Each row is a point. Any point is a mix of the corners, with weights that add up to 1. It lies inside the corners' shape when no weight is negative. Is each point inside? If not, which corners have a negative weight?

Corners:
(1): -1.16  0.18
(2): 0.01 0.22
(3):  0.37 -0.16
Points:
-0.49  0.19 -> inside
0.55 0.05 -> outside (1)
-0.03  0.21 -> inside
-0.29  0.32 -> outside (3)
-0.05  0.21 -> inside
-0.49  0.25 -> outside (3)
-0.49  0.04 -> inside
 0.43 -0.03 -> outside (1)

Corners:
(1):  0.36  0.48  0.71  0.00 -0.79 -0.80  0.64  0.37
(2):  0.21  0.16 -0.18 -0.64  0.20  1.23  0.29 -0.55
(3): -0.24  0.07  0.03 -0.31  0.58 -0.16  0.81  0.79
(4): -0.17  0.20 -0.51 -0.43 -1.02 -0.77 -0.43  1.23
(5):  0.23 -0.66  0.03  0.27  0.00  0.66 -0.47 -0.31
(6): -0.03 -0.05 -0.34 -0.55  0.04  0.05 -0.39 -0.58
(7):  0.36  0.59 -0.03 -0.48  0.42 -0.41 -0.15 -0.15
(8): -0.52 -0.02  0.37  0.31 -0.21 -0.15 -0.31  0.31
(9):  0.12 -0.63  0.32 -0.26  0.08  0.30 -1.02 -0.38
Points:
 0.03  0.03 -0.13 -0.28 -0.31  0.00 -0.60  0.21 -> outside (1, 3, 6)
 0.09  0.49  0.35 -0.08  0.21 -0.22  0.72  0.07 -> outside (4, 9)
-0.01  0.03 -0.10 -0.40  0.09  0.07  0.02 -0.09 -> inside
 0.03  0.50  0.00 -0.43 -0.27 -0.43  0.20  0.27 -> outside (5, 9)
-0.03 -0.05  0.19 -0.20  0.27  0.12  0.09 -0.08 -> outside (4)
 0.12 -0.03  0.09 -0.12 -0.22  0.06 -0.36 -0.10 -> outside (3)
-0.17 -0.08 -0.18 -0.26  0.02  0.08 -0.29  0.20 -> outside (1)
-0.04 -0.07  0.03 -0.14  0.12  0.05  0.06  0.24 -> inside
 0.07 -0.41  0.44  0.14 -0.35 -0.11 -0.45  0.24 -> outside (2, 6, 7)

Corners:
(1): -0.48 -0.27  0.13  0.01  0.78 -0.13 -0.17  0.02 -0.75 -0.42 -0.69  0.92  0.64 -0.49
(2):  0.37 -0.49  0.11 -0.03  0.01  0.56  0.64  0.43  0.06  0.15  0.04 -0.15 -0.68 -0.34
(3):  0.39  0.32 -0.16  0.09  0.08 -0.17  0.04 -0.10 -0.10  0.22 -0.14 -0.17 -0.65  0.42
(4):  0.32  0.72 -0.32 -0.40 -0.06 -0.03  0.18  0.79 -0.25  0.07  0.12 -0.28 -0.55  0.69
(5):  0.09 -0.13 -0.18  0.26  0.07  0.44 -0.37 -0.61 -0.01 -0.81 -0.04  0.75  0.64 -0.26
(6): -0.21  0.03 -0.32 -0.26  1.08  0.16 -0.36 -0.36  0.38 -0.67 -0.25  0.30  0.15  0.09
(7): -0.20  0.62  0.24  0.16  0.54 -0.50 -0.24  0.24 -0.08 -0.42 -0.01 -0.26 -0.15 -0.17
(8):  0.12  0.03  0.16 -0.62 -0.19 -0.13 -0.12  0.37  0.05  0.66  0.34  0.59 -0.61  0.07
(9):  0.64 -0.23 -0.20 -0.22  0.02  0.08 -0.24  0.31 -0.47  0.75  0.42 -0.72 -0.39 -0.28
(10): -0.97  0.01 -0.10 -0.03  0.26  0.43 -0.37 -0.69  0.29 -0.44 -0.34  0.44  0.56 -0.40
(11): -0.24 -0.33 -0.69 -0.71 -0.33  0.32  1.01 -0.14  0.59 -0.16  0.24  0.66  0.07 -1.08
(12):  0.30 -0.10  0.00 -0.56 -0.25  0.53  1.11 -0.25 -0.47  0.06  0.83  0.13 -0.67 -0.42
(13):  0.09 -0.19  0.46 -0.26  0.15 -0.45 -0.53 -0.16 -0.22 -0.49 -0.42 -0.45  0.11  0.31
(14):  0.92  0.58  0.31 -0.46  0.06  0.37  0.31  0.27 -0.06  0.66 -0.02 -0.49 -0.26  0.34
(15): -0.40 -0.40  0.15  0.46  1.08  0.01 -0.39 -0.36  0.12 -0.55 -0.16  0.36  1.07  0.18
Points:
-0.10 -0.07  0.01 -0.13  0.40  0.15 -0.09 -0.14 -0.09 -0.31 -0.19  0.05  0.23 -0.17 -> outside (3, 8)
 0.10 -0.20 -0.01 -0.09  0.13  0.30  0.26  0.09  0.04 -0.08  0.00  0.09 -0.19 -0.25 -> inside
 0.21  0.05 -0.08 -0.23  0.00  0.10  0.24  0.07 -0.13  0.10  0.11 -0.02 -0.23 -0.09 -> outside (6)
-0.02 -0.18  0.00 -0.17  0.19  0.20  0.01 -0.25 -0.04 -0.07 -0.07  0.37  0.06 -0.21 -> outside (4, 7)
 0.15  0.01 -0.05 -0.34  0.01  0.17  0.22  0.00 -0.16  0.00  0.09  0.14 -0.20 -0.24 -> outside (15)

Corners:
(1): -0.11  0.67 -0.04 -0.21  0.29  0.21  0.91  0.43  0.26  0.33 -0.04 -0.05 -0.21 -0.28 -0.13  0.35 -0.43  0.19  0.58 -0.01
(2):  0.16  0.45 -0.15  0.30  0.48  0.41 -0.39  0.54  0.11  0.13 -0.41 -0.35 -0.36  0.14 -0.29 -0.19 -0.28 -0.38 -0.26  0.10
(3): -0.22  0.16  0.08 -0.45 -0.03 -0.35  0.38  0.51 -0.51  0.11 -0.09  0.31 -0.31 -0.06 -0.08 -1.07 -0.37  0.02  0.11  0.56
(4): -0.05  0.33 -0.49 -0.26  0.06  0.34  0.24  0.42  0.38 -0.04 -0.13 -0.37  0.33  0.06 -0.19 -0.32 -0.16  0.26  0.39 -0.16
(5): -0.08 -0.21  0.55  0.54 -0.03 -0.32 -0.12  1.01  0.69 -0.27 -0.24  0.10  0.00  0.06  0.71 -0.05  0.14  0.16  0.60  0.83
(6): -0.30 -0.12  0.23 -0.42  0.00  0.37 -0.53  0.25  0.36 -0.43 -0.15  0.35  0.03  0.26 -0.73  0.07  0.21  0.07  0.17  0.44
(7): -0.47 -0.45 -0.66 -0.29 -0.08  0.31  0.13  0.65 -0.03  0.48 -0.69  0.40 -0.49  0.97 -0.03  0.02  0.49  0.16  0.28 -0.09
(8): -0.38 -0.15 -0.04 -0.13 -0.11 -0.08  0.06  0.71  0.16 -0.83  0.09  0.18 -0.56 -0.26  0.04 -0.62 -0.05  0.00 -0.29  0.37
(9): -0.42 -0.06 -0.04  0.20 -0.76  0.14  0.34  0.50 -0.59 -0.32 -0.38  0.44  0.18  0.02  0.55 -0.51 -0.10 -0.16 -0.11  0.26
(10):  0.30  0.38 -0.25  0.06 -0.02 -0.56  0.59  0.86  0.14 -0.09  0.46  0.12  0.42 -0.19  0.03  0.18 -0.26  0.37  0.23 -0.43
(11):  0.07 -0.03 -0.22 -0.16 -0.58  0.15 -0.18 -0.34 -0.14  0.51  0.21 -0.23 -0.01 -0.07 -1.04 -0.15  0.28 -0.15 -0.20  0.95
(12): -0.22  0.11 -0.51 -0.60  0.18  0.73 -0.09 -0.50 -0.80 -0.15  0.05  0.24  0.28 -0.66 -0.43 -0.13  0.71 -0.18 -0.34 -0.55
(13): -0.11  0.11  0.04 -0.21 -0.22  0.90 -0.09  0.95 -0.17  0.03  0.55  0.28  0.09  0.23  0.39  0.49  0.74  0.61  0.05  0.55
(14): -0.33 -0.25 -0.19 -0.30 -0.01  0.02 -0.60  0.53  0.26 -0.46 -0.52 -0.03 -0.77 -0.09 -0.42  0.13 -0.09 -0.25  0.59  0.62
(15):  0.51  0.34 -0.59  0.07  0.79  0.09  0.49  0.87  0.25  0.28  0.74  0.39  0.59  0.03  0.33 -0.08 -0.15  0.29 -0.09  0.68
(16): -0.13  0.30 -0.11 -0.08 -0.37  0.21  0.93  0.50 -0.10  0.18  0.31  0.09  0.05 -0.01  0.22 -0.20 -0.40 -0.42  0.46 -0.88
(17): -0.14 -0.02  0.37 -0.14  0.51  0.90  0.56  0.34 -0.09  0.22  0.32 -0.43  1.20 -0.49 -0.25  0.30 -0.07  0.18  0.11  0.07
(18):  0.51 -0.73  0.07  1.20 -0.39  0.25  0.85 -0.01 -0.77 -0.42 -0.15  0.14  0.01  0.02  0.35 -0.57  0.24  0.38  0.74 -0.15
(19): -0.59  0.04  0.38  0.19 -0.48  0.34 -1.04  0.49  0.77  0.31  0.60 -0.10  0.49  0.10  0.43  0.79 -0.41  0.31 -0.26  0.38
(20): -0.52  0.59 -0.56  0.83  0.57  0.06  0.25  0.19 -0.39  0.01  0.34  0.21  0.61  0.24 -0.43 -0.27  0.55  0.36  0.24  0.32
(21):  0.12  0.28 -0.71 -0.05  0.08 -0.80 -0.31 -0.13  0.56 -1.18  0.39 -0.42 -0.35  0.62 -0.04 -0.04 -0.03 -0.19  0.11  0.93
Points:
-0.07  0.02 -0.20  0.04  0.09  0.25  0.01  0.34 -0.04  0.07 -0.09  0.05  0.11  0.15 -0.15  0.00  0.15  0.13  0.16  0.33 -> outside (8, 16)
 0.06  0.27  0.02  0.23 -0.10  0.10  0.18  0.72  0.04  0.13  0.24  0.18  0.14  0.03  0.14  0.01 -0.07  0.22  0.35  0.35 -> outside (7, 8, 12, 17, 21)
-0.11  0.11 -0.17  0.08 -0.17  0.11  0.42  0.34 -0.15  0.15  0.22  0.07  0.29  0.01  0.08 -0.03  0.07  0.14  0.36  0.17 -> outside (2, 6, 8)
-0.10  0.15 -0.10  0.08 -0.14  0.21  0.26  0.57 -0.03  0.12  0.13  0.23  0.09  0.10  0.17 -0.12  0.05  0.16  0.14  0.02 -> outside (14, 17, 21)
-0.46  0.02 -0.02 -0.27 -0.08  0.69 -0.09  0.41  0.00  0.37  0.06  0.10  0.59  0.08 -0.12  0.09  0.26  0.17  0.21  0.34 -> outside (1, 2, 8, 10, 18, 21)
